Each row of a before or after table is a point. One or more steps were done to the points. Then noise was added and the rows were shuffled. The steps act on how far a point lies along the listed directions, d1 being the first. What was done? A step turns or swaps two directions, mirrors them in a line or flattens them onto one, adds a multiple of one to another, or multiplies one. Angles are multiples of 10 degrees, from the lower direction toward the higher: turns from -170 to 170, lines from 10 to 170 but not 90. Use the fewest steps. Two steps may share a direction if one is a turn and the other turns, adds or multiplies; they go together, in the order done. Otherwise the lowest direction goes first.
In the rows, zero is written as 128.

Directions:
(1): [125 103  83]
(2): [129 173 103]
(3): [ 76 131 130]
Before (14 x 3)
[[139 164 182]
 [ 86  84 118]
 [159 133 113]
 [141 150 168]
 [127 115 134]
 [159 190 159]
 [142 143 112]
 [135 113 132]
 [125 112 134]
 [108 120 127]
 [109  54 144]
 [ 93 116 155]
 [100 183 146]
 [127 134 163]]
After (14 x 3)
[[ 94 136 122]
 [150 128 175]
 [173  92 190]
 [145 134 190]
 [175 113 116]
 [150 109 128]
 [ 67 156  97]
 [ 76 102 177]
 [122 149 155]
 [104 204  97]
 [125 148 118]
 [ 76 158 143]
 [147 149 125]
 [129 138 122]]
Steps: mirror d1 and d2 in the line at 10 degrees; multiply d3 by 1.6

Directions:
(1): [164  85  87 102  90 133 141 132]
(2): [155 162  92 114 159  76 140 119]
(3): [132 139  96 170 124 131 112 192]
(4): [131 170 138  94 120 160 175 158]
(5): [190 133 142 163 148 161 136 109]
(6): [120 145 130 171  77 103 166 107]
Before (8 x 8)
[[138 172 165 106 145 169 116 166]
 [148 170  96 110 129 115 159 154]
 [131  90 163 134 137 138  95  88]
 [101  89 151 107  85 136 148  82]
 [106 151 154 146 145 123 109 123]
 [128 123  96 145  90 100 144 161]
 [155 168 100 144  88 134 178 147]
 [118  91 153 114  99 146 127 108]]
After (8 x 8)
[[188 135  96 106 128 113 156 101]
 [217 160 156 160 143 148 184  82]
 [115 144 117 171 100 151 141 179]
 [126 108 131 154 130 112  95 110]
 [105 129 141 141 105 151 123 172]
 [130  67 123  81  95 131  78 127]
 [145 141  95  96  83  93 183  94]
 [ 31 126 145 117 118 109  86 179]]
Steps: swap d1 and d4; add 0.5 times d6 to d2; turn d3 and d5 by 160 degrees; multiply d5 by 3

Directions:
(1): [163 141 169 139  99 121 123 170 123 136  91 131  80  74]
(2): [ 81  96 140  96 103 128 147 111  52 125 112 128  99 134]
(3): [114 132 124 125  61  75 105  98 155 135  99 162 155 134]
Before (10 x 14)
[[165 148 112 174 117 103 103 134 188 123 121 133 153 118]
 [184 153 138 136 101  98  96 163 184 149 109 126 138  70]
 [ 79 133  84 121  88  93 128  77 163 125 118 160 172 173]
 [158 140 162 144 116 129 117 165 137 145 110 139 112 102]
 [ 91 129 158 109  56  83 130 113  58 133  91 153 134 106]
 [134 137 111 109 179 171 148 114 118 114 178 126 141 137]
 [ 71 108 143 109 119  95 129 107  76 125 121 125 142 154]
 [ 63  66  87  97 126 105 148  56  48 149 154 113 137 182]
 [123 140 164 143  36  74 101 107 120 132  63 169 121 114]
 [140 138 123 139 187 181 135 176 122 110 128  99 104 103]]
After (10 x 14)
[[143 157 105 149 111 111  98 139 195 119 103 147 158 119]
 [106 109 160 130 142 165 154 131  34 117 116 111  77 133]
 [ 94 104 124 122  72  93 124 100  93 120  94 140 122 134]
 [129 123 146 134 101 129 119 140 123 145 114 147 125 125]
 [ 75 110 114 103 135 157 168 114  69 113 125 123  96 147]
 [155 157 116 118 125 121 117 113 177 123 149 156 160 124]
 [157 115 100 147 212 158 150 138 113 148 188  79 113 138]
 [122 129 145 137 196 144 137 155 101 122 152  98 131 134]
 [135 138 155 128 187 173 158 165  51 120 158  97 112 105]
 [105 111 136  92  66  86 119 121  93 140  97 135 126 103]]
Steps: multiply d1 by 0.4; turn d2 and d3 by -110 degrees
